Rows are points. Examples show where two turns around zero, p and q, send a point. Where does a point land after both, in the order given? Backwards means that the second turn is done in reverse. Each puzzle has new turns, and all numbers are rounded.
(in the rows, 128 means zero)

Turn p:
[110 103  71] -> [162 108  77]
[148 115 181] -> [121 122 185]
[117 155 149] -> [ 94 137 134]
[125 136 158] -> [106 127 150]
[141 131  81] -> [158 147  94]
Turn q:
[123 131 115] -> [134 123 116]
[152 142  91] -> [170 137 111]
[157 178 175] -> [109 199 137]
[ 94 112 141] -> [ 97 103 128]
[114  78 118] -> [130  79 147]
Where do these land?
p, then q: [ 82 179 107] -> [133  92  66]
p, then q: [101 105 134] -> [130  97 147]
p, then q: [115 125 156] -> [103 113 137]
q, then p: [181 130 118] -> [126 171 161]
q, then p backwards: [162 101 124] -> [158 100 142]

Turn p:
[112 113 139 136 101 137] -> [119 112 136 125  98 141]
[129 133 149 156 138 132] -> [103 143 139 147 126 133]
[117 123 137 147  99  99] -> [118 109 152 133 102 104]
[120 119 144 114 163 130] -> [108 127 127 116 161 142]
[171 118 141 120 145 134] -> [148 144 151 139 157 148]
[124 144 140 115 109 131] -> [131 139 135 106 111 127]
[146 132 128 117 158 131] -> [134 143 125 130 161 134]
[111 118 143 132 106 132] -> [116 115 138 120 104 137]
[122 152  31 115 133 126] -> [175 120  50 137 132  86]
Turn q:
[152 132 100 155  98 126] -> [132 118 104 142  95 161]
[ 94 115 123 131 139 107] -> [ 94 120 119 117 135 106]
[109 121  91 100 149 147] -> [121 141 123  74 140 137]
[162 103 153 123 104 111] -> [156  91 143 146 108 116]
[161 152 107 151 132 142] -> [151 146  99 142 122 157]
[103 151 139 125 158 123] -> [113 159 127 129 151 106]
[120 147 156 104 123 117] -> [129 146 158 136 122 103]
[123 102 156 133 121 150] -> [128 102 154 137 151 137]
Where do these land?
q, then p: [ 99 117 111 136 103 123] -> [112 104 115 108 107 140]
q, then p: [154 111 161 136 104 124] -> [124 116 161 162 122 145]
q, then p: [159 129 128 122 137 143] -> [151 146 135 141 139 138]
p, then q: [ 93 103 118 124 108 139] -> [120  95 141 101 119 147]
q, then p backwards: [146 126 111 154 164 116] -> [120 137  85 120 150 140]
q, then p: [120 152 158 129 128 162] -> [ 97 167 134 136 135 137]
q, then p backwards: [101 166 103 127 114 113] -> [108 164 151 150 124 150]
p, then q backwards: [151 120 133  97 165 104] -> [119 111 152 119 167 159]

Turn p:
[177 134 145 128 140 112 111 155 145] -> [150  99 155 108 123  94 129 156 127]
[178 152  84  89 163  90 148 125 136] -> [146 104 115 118 155  90 172 146 192]
[ 89 172 164 146 112 173 103 102 166] -> [166 191 152 160  89 150 100 127 113]
[163 107 152 122  87 175 178 151 100] -> [166  95 103 102 142 130 129  73  73]
[126 104 150 145  92 116  82 125 153] -> [106 132 162 108  73 127 112 128 114]
[148 108 102 119 145  99 158  73  95] -> [ 89 127 108 144 153  95 180  99 145]
[108 161 103 138 104 115 157 161 173] -> [162 109 102 135  92 174 138 155 150]
[136 107 132 156 170 175  96  99  91] -> [104 142 145 167 161  87  81 102 111]
[ 91 128 113  96  99 181 150 148 150] -> [164 136 115 115 130 190 104  91 141]
[ 96 107 104 165 135 103 124 111 128] -> [ 77 123 121 162 112 142 129 136 136]
[114 121 136  89 180  99 144 161 121] -> [122 116 144 111 188 149 147 165 142]
[111 135 151 146 109  98  86 125  78] -> [ 84 162 113 107 116 107 114 158  92]
Turn q:
[ 88 116  95 157 137 102 149  93 131] -> [ 94 155 126 152 151 139 159 142  85]
[148  93 134 117  92 161 123 132 158] -> [141  99  87 129 118 146 132  86 143]
[132 119 134 109  91 183 149  95  89] -> [190 116 113 126  94 150 135 115  85]
[ 92 181  86 123 146 135  76 167  86] -> [126 174 145 141 107 153  64 193 148]
[124 102 173 171 175 130 157 161  93] -> [135  78 151 135 132 102 174 189 142]
[116 140 142 180 128 126 150 152 141] -> [110 131 147 138 115 133 177 143 157]
[ 79 165  99 101 143 104 159 144 147] -> [101 194 108  95 130 115 135 157 125]
[173 145 136 118 164 122 115  85  93] -> [163 116 181 120 163 118 100 122 101]
[143 129 119  90  82  97 113 160 156] -> [112 149  94 131 109  96  97  86 159]
[159 119 176  89 122 102  76 100 159] -> [100  84 142  97 132 109  79  70 124]
[152 100 114 153 128 147 143 119 155] -> [136 114 114 143 157 149 159 105 139]
Where do these land?
q, then p: [ 92  99 105 155 124 134  77 141  63] -> [109  92 113 130  99 129  54 145  85]
p, then q: [165 167 169 166 122 129 116 144 119] -> [144 129 146 174 113  75 107 131 146]
p, then q backwards: [134 120 110 116 130 170 153 124 135] -> [172 116 117 125 112 143 120 118 141]
p, then q: [113 156 103 118 132 101  86 136 159] -> [104 139 107 109 104 133 123 107 180]
p, then q backwards: [134  93 125 136 134  86 102 121 161] -> [112 145 175 164 133 111 112 143 132]
q, then p backwards: [ 98 152  85 117  65 162 148 162  91] -> [ 96 208 123 153  81 137 126 106 154]
p, then q: [146 129 126 159 121 142 160 104 162] -> [138 115 141 163 127 130 167  97 117]
p, then q: [193 109 183 153 107 140 101 124 128] -> [128 103 151 152  98  60 106 113  88]
q, then p backwards: [ 88 113 154  88 141 138 146  92 101] -> [145 131 173 146  92 113 130 169  98]
p, then q: [112 165 121 131 159 116 167 176 173] -> [164  96 105 138 148 139 154 128 195]
q, then p: [130 105 126  69 173  91 153  86 117] -> [ 84 137 117 104 193  97 142 166 147]
